Rows are points. The last column is the point's height on a tilted bowl or saddle (a function of degree 2), plus a little noise. Count its main directions that bend up, bend down and stay straight.

Points, 18 rows:
-11 -77 -9 27

24 48 -1 -44

-50 -51 -15 0

7 11 30 -21

-14 -29 13 -3

23 -8 -20 -12

-20 -7 -11 -7

-2 -49 -7 19

54 -10 62 -10

-17 17 -27 -17

-90 45 32 -111

-8 -10 19 -11

42 -28 27 0

-41 -16 -17 -7

33 13 -5 -27

0 -47 3 15

5 13 24 -20

13 -64 -37 28
Directions: 0 up, 1 down, 2 straight

Points, 24 rows:
23 -7 46 17 32

39 26 42 -26 36

45 -96 -69 -4 9

-21 19 -15 20 33

37 -7 -34 -34 26

-27 -22 67 -3 12

9 -15 -13 -39 -15

-16 7 -44 -28 12

-21 11 21 25 31

-5 -58 -31 -20 -22

-17 2 -19 3 9

46 -3 -28 31 63

-5 -9 5 -32 -21

-33 -31 37 -69 -33

-51 -10 23 -14 -6

48 -10 11 -44 15

-17 14 -20 49 68

-36 -56 22 16 1

24 -4 6 55 67

-10 9 4 26 29

-20 -11 -34 -48 -8

-34 45 19 -25 -2

65 -9 2 9 52

49 -54 7 28 12
Directions: 3 up, 0 down, 1 straight

Points, 22 rows:
-15 47 16 15 -23

-38 5 -35 3 -6

0 6 4 -36 -15

-16 -37 -30 -8 -11

9 24 -30 -19 -19

19 -23 30 59 -52

5 -14 22 -51 -28

13 14 11 19 -24

-21 -50 5 -70 -72

-21 -14 -35 19 1

13 5 51 -14 -21

-16 28 -4 -56 -23

-18 0 -8 -69 -42

-44 -42 -19 -23 -22

27 20 10 -11 -16

9 14 -64 -53 -46

-72 38 -43 27 -14

-11 -50 70 -5 -58

61 29 29 -42 -7

9 -11 13 38 -28

-15 -50 25 -33 -43

-2 60 -27 -13 -22
Directions: 1 up, 3 down, 0 straight

Points (47 x 7):
40 3 -50 11 -4 -65 6

48 55 -13 -36 42 -31 -19

77 37 -4 70 9 8 23

14 -11 12 27 -67 -75 -69

-5 -11 68 1 42 65 25

-53 15 -59 45 33 2 15

-16 26 14 49 -19 -29 -15

-10 41 30 3 41 -8 -17

-42 30 3 -36 -2 -41 -70

-4 46 -70 22 -24 25 21

46 6 21 15 -48 -2 -2

47 78 -14 -42 0 -26 -17

30 -23 -4 -43 29 20 9

-13 -24 -3 26 8 4 -1

-26 -10 46 -12 -64 -10 -73

-16 -5 -89 -1 10 5 27

-3 -33 12 -9 75 4 1

-30 -8 43 -28 -37 26 -39

-11 12 19 -33 21 17 -18

-9 -7 3 -33 -37 16 -13

-42 -41 -4 10 8 -1 -25

-52 11 36 -17 -39 42 -60

-5 -28 42 -27 -30 -18 -54

47 -12 7 -9 11 -9 -7

-18 -7 3 -18 28 23 2

35 13 -28 -20 8 -14 7

-27 12 9 -25 -28 4 -38

37 29 0 38 -9 -10 17

-20 -22 9 25 -43 -23 -44

28 -16 8 -46 -8 -11 -20

-23 -29 -45 -41 13 15 5

31 9 88 -93 -41 24 -47

2 -8 -16 -31 -11 7 -1

40 -44 18 9 99 11 -4

-54 6 8 3 42 5 -28

28 41 -2 3 -15 -57 -9

19 64 -8 -9 -6 -18 1

36 34 -4 -2 8 -17 6

6 -28 -29 -32 -25 17 11

-31 21 -57 8 50 -23 26

3 -9 -85 -1 29 47 33

-35 12 10 -27 12 -54 -65

45 -55 24 -39 -14 40 33

-4 -11 23 6 -3 7 -9

2 47 -46 23 -35 -34 23

-33 -38 34 -13 19 -6 -40

37 -31 19 -27 -3 -56 -63
Directions: 1 up, 3 down, 2 straight

Points (48 x 7):
33 -7 -29 -11 -24 -24 -13

17 -37 -42 40 52 -20 -20

50 -1 -21 -13 -12 1 -2

13 7 30 43 21 17 -21

50 -16 -28 -8 34 9 -16

63 -31 45 -67 3 -39 8

-15 -16 9 -53 40 -37 -6

-68 11 62 -2 19 0 -57

21 48 19 -12 -2 50 1

-19 -43 -18 -15 8 -5 4

-29 19 5 7 -26 -12 -20

3 19 -51 22 20 -16 -37

-27 17 18 -35 -18 16 -18

-10 -15 12 -37 -38 -19 3

-50 15 -18 -34 6 34 -36

44 22 -20 9 -50 -13 7

12 -19 33 -3 -3 -88 -28

12 2 -85 30 -17 -20 -70

-23 -10 -17 10 59 -3 -7

0 14 -50 -9 37 -36 -39

4 41 37 -45 -4 -58 -48

-24 -21 4 20 57 -27 -4

24 1 -7 -64 -17 46 -5

55 -17 14 21 -17 8 24

17 -13 -37 37 -7 60 -19

-17 14 -41 -41 -11 -23 -43

-24 -19 37 45 -18 58 -31

-22 -7 0 -15 29 -22 -11

-23 -68 15 65 14 23 -16

41 28 -8 9 -68 89 59

19 -24 42 26 -18 46 12

-21 18 8 34 15 72 -36

-4 -6 40 -44 17 18 -11

-2 -9 16 -23 -17 -46 -9

-71 -4 39 -13 -1 26 -48

-22 54 -32 -9 4 -49 -45

17 -12 -31 -20 42 97 -46

-4 -47 6 -36 43 -1 19

16 4 -30 -32 -5 -13 -22

-102 -11 15 4 36 15 -48

8 35 -7 1 9 16 -11

29 -71 47 23 -57 -18 80

3 69 -6 -10 -16 -35 -26

-3 13 -37 15 3 -6 -26

47 -21 23 4 -40 -12 40

28 19 10 19 -16 28 10

16 14 61 -19 18 -34 -30

-69 -34 -63 12 5 2 -52
Directions: 2 up, 4 down, 0 straight

Points, 68 rows:
24 -40 60 13 32 -10 -29 -17 17

56 -36 -14 -5 -37 95 19 9 87

-57 8 -25 -2 45 14 -8 31 27

73 -44 49 -1 -3 22 9 0 50

-19 26 -26 -24 5 18 18 -30 17

7 50 -51 10 2 27 39 5 30

-3 -2 -27 -1 -25 -4 -24 -35 14

-13 -28 -15 -2 -62 -20 -32 33 30

-35 -67 24 35 -7 -15 -17 33 36

0 22 -4 -61 -46 26 -3 -20 34

31 -13 -19 -36 21 30 -3 -34 32

-15 -3 -33 1 -121 31 3 -59 36

57 -30 4 -53 -2 52 -5 11 59

-50 19 4 -7 22 14 -16 16 8

-14 19 37 27 25 29 50 17 12

49 18 -11 23 -5 22 43 -25 35

-11 21 55 12 12 22 10 -57 21

-18 74 41 -23 -35 -14 43 -1 28

10 -21 10 -5 25 -14 -8 -30 9

6 27 -9 5 25 -44 12 31 21

55 6 32 20 33 25 10 19 14

27 4 -20 -28 -4 -18 -5 -27 21

39 -11 7 45 2 14 31 -30 31

-41 -4 -3 54 -8 -17 -3 15 16

8 -67 -50 -6 49 -23 24 38 56

3 23 21 -39 -47 -60 14 -6 28

72 29 -30 -3 19 -32 22 -19 51

-8 -18 -16 -2 12 -17 23 23 12

-3 -3 -3 13 10 16 1 2 0

2 -14 -15 13 -36 -31 1 -23 11

-16 -7 -26 -14 -23 16 6 -8 9

3 35 -3 -5 12 7 5 -63 24

-23 -16 -6 -10 -8 -13 -17 22 11

22 -11 -12 -2 14 -24 5 -3 13

69 -36 -14 -30 10 32 5 37 55

13 2 -10 -12 12 19 -5 -6 7

-26 -10 26 -20 5 9 25 5 8

23 35 13 -34 3 7 32 3 17

7 -9 -24 14 10 42 0 2 14

28 -6 -37 -33 -37 11 -25 -19 35

10 -11 61 10 2 0 32 6 16

-18 -52 20 -18 39 24 14 43 23

28 5 36 58 -1 -39 -10 -40 35

-4 -11 -36 -81 56 -12 -48 -8 74

-3 10 39 -15 -82 37 10 -8 31

-3 20 18 -29 71 5 -43 -17 16

22 -12 27 36 -1 -45 34 -24 31

33 3 2 -3 -40 -12 23 -29 20

24 4 -15 28 19 -37 40 -19 29

4 0 -60 16 5 -69 45 10 51

-31 14 25 -48 17 14 28 28 23

21 35 24 20 -15 34 3 -42 20

-34 -7 -5 -41 11 72 -26 44 46

65 -34 12 8 -50 30 26 45 68

-17 16 25 -31 -1 26 -32 -22 13

-11 11 70 -2 -15 26 9 -27 17

0 -15 0 -14 2 10 -50 -7 16

-11 35 -17 13 7 -49 11 -8 18

-15 14 62 17 18 -20 -6 26 8

-38 -36 -6 19 -11 28 65 -39 44

-6 3 13 -27 -11 31 25 -57 30

-17 3 14 12 31 -5 5 114 60

-12 -15 3 0 -20 1 -59 15 21

-1 36 -21 -21 41 -6 50 31 25

3 -11 -23 26 22 -20 37 20 22

-51 7 -23 14 9 -11 25 -8 15

-13 -23 -20 -10 -51 14 36 18 18

25 -21 13 31 37 -3 -26 -12 10
Directions: 7 up, 0 down, 1 straight

Points (71 x 9):
-33 9 -16 1 6 -12 4 26 5

4 -26 -70 -19 36 6 45 -11 -75

37 -24 45 -23 1 -54 31 46 -46

-11 24 -8 -17 -63 5 4 -47 -25

-5 -8 29 -49 9 27 4 17 11

15 -22 43 -22 36 22 1 14 17

-28 17 -54 48 -5 11 -15 -36 -11

18 -28 36 -3 -49 -65 -63 11 -7

29 -4 9 -18 15 -43 23 22 -29

-27 -26 -26 35 0 10 38 14 -7

28 5 22 9 -22 10 -53 52 -14

72 -26 -54 -12 53 -18 34 -2 -106

-41 -19 -5 -1 -25 44 20 57 -1

-48 34 -21 -47 40 -6 -3 40 -42

-28 9 -9 4 12 13 4 61 -4

38 -36 12 -37 50 27 -20 11 -3

-14 19 -8 -85 6 -4 -17 47 -37

10 -14 34 -50 -48 18 -5 3 4

-26 28 -47 25 36 -6 -35 -1 -13

37 -76 -45 13 12 52 -23 -7 -52

-35 30 23 31 -33 -9 54 55 -8

-1 66 -5 26 -29 23 18 -6 -6

-14 26 45 41 38 10 47 7 9

4 34 0 -18 -22 -5 5 -26 -15

27 -64 -62 -15 -13 60 23 23 -82

25 17 22 37 -35 53 -22 15 0

5 -41 -14 -17 65 -45 40 8 -51

-65 5 -52 -60 -44 40 44 -22 -43

-3 -73 -16 -44 2 35 30 -43 -54

-4 -62 46 -23 8 10 20 10 3

-7 23 20 3 10 13 -66 -14 11

-33 -39 40 -56 16 -34 -79 10 29

-12 7 -12 54 47 24 44 -47 -12

43 -6 -3 -15 -2 -17 -6 16 -22

23 3 28 -20 -13 53 -1 22 9

16 1 12 -17 -30 30 1 -47 -10

27 -66 -55 -1 -12 39 -4 -10 -49

-37 45 30 4 -24 -8 -54 -7 -16

-23 34 -37 -25 -71 26 1 -8 -9

48 28 4 -23 -33 2 5 -3 -38

-16 17 60 14 -43 -37 -41 18 -8

23 -28 57 58 -23 -41 5 9 7

-11 -21 52 32 -35 35 -19 -13 20

16 -98 -6 -9 51 31 19 -11 -56

16 50 -1 3 -16 -10 25 -28 -25

-15 -31 -42 60 72 10 0 6 -18

-30 32 -15 4 -22 70 54 -14 -6

52 26 -45 13 11 59 3 4 -40

-50 -12 -62 45 10 -39 35 30 -24

68 -25 0 -12 8 -26 11 -41 -54

-44 -26 -31 -36 4 -29 -38 -3 0

16 -2 -26 -2 -27 -13 -28 -13 -7

-43 63 -51 64 -14 24 -30 19 -24

5 106 23 -27 -52 -22 36 -32 -100

-67 -24 -8 4 -29 -6 27 -8 -4

30 -14 28 -32 -5 -58 -1 21 -27

-11 11 -67 10 -34 11 54 42 -34

2 -68 7 2 31 39 -11 6 7

-39 10 -40 10 -35 40 -1 -32 -5

56 38 4 -3 22 42 -7 3 -21

-19 -7 40 19 -52 58 -7 -19 10

-46 -3 -11 -61 -13 -52 -4 -30 -39

11 -27 -22 2 -1 41 -20 -24 1

-49 -11 3 42 50 -6 27 -30 -8

12 -28 -29 0 0 10 -37 6 5

-35 0 13 23 35 46 -18 33 19

-15 38 -36 39 16 -5 -7 33 -5

-49 49 -26 23 -3 53 -32 -40 -19

-29 -10 -3 -33 -37 -48 -25 13 5

-1 -44 14 -39 -26 3 35 -13 -15

45 -11 -18 -1 7 -15 -20 6 -17
Directions: 0 up, 5 down, 3 straight
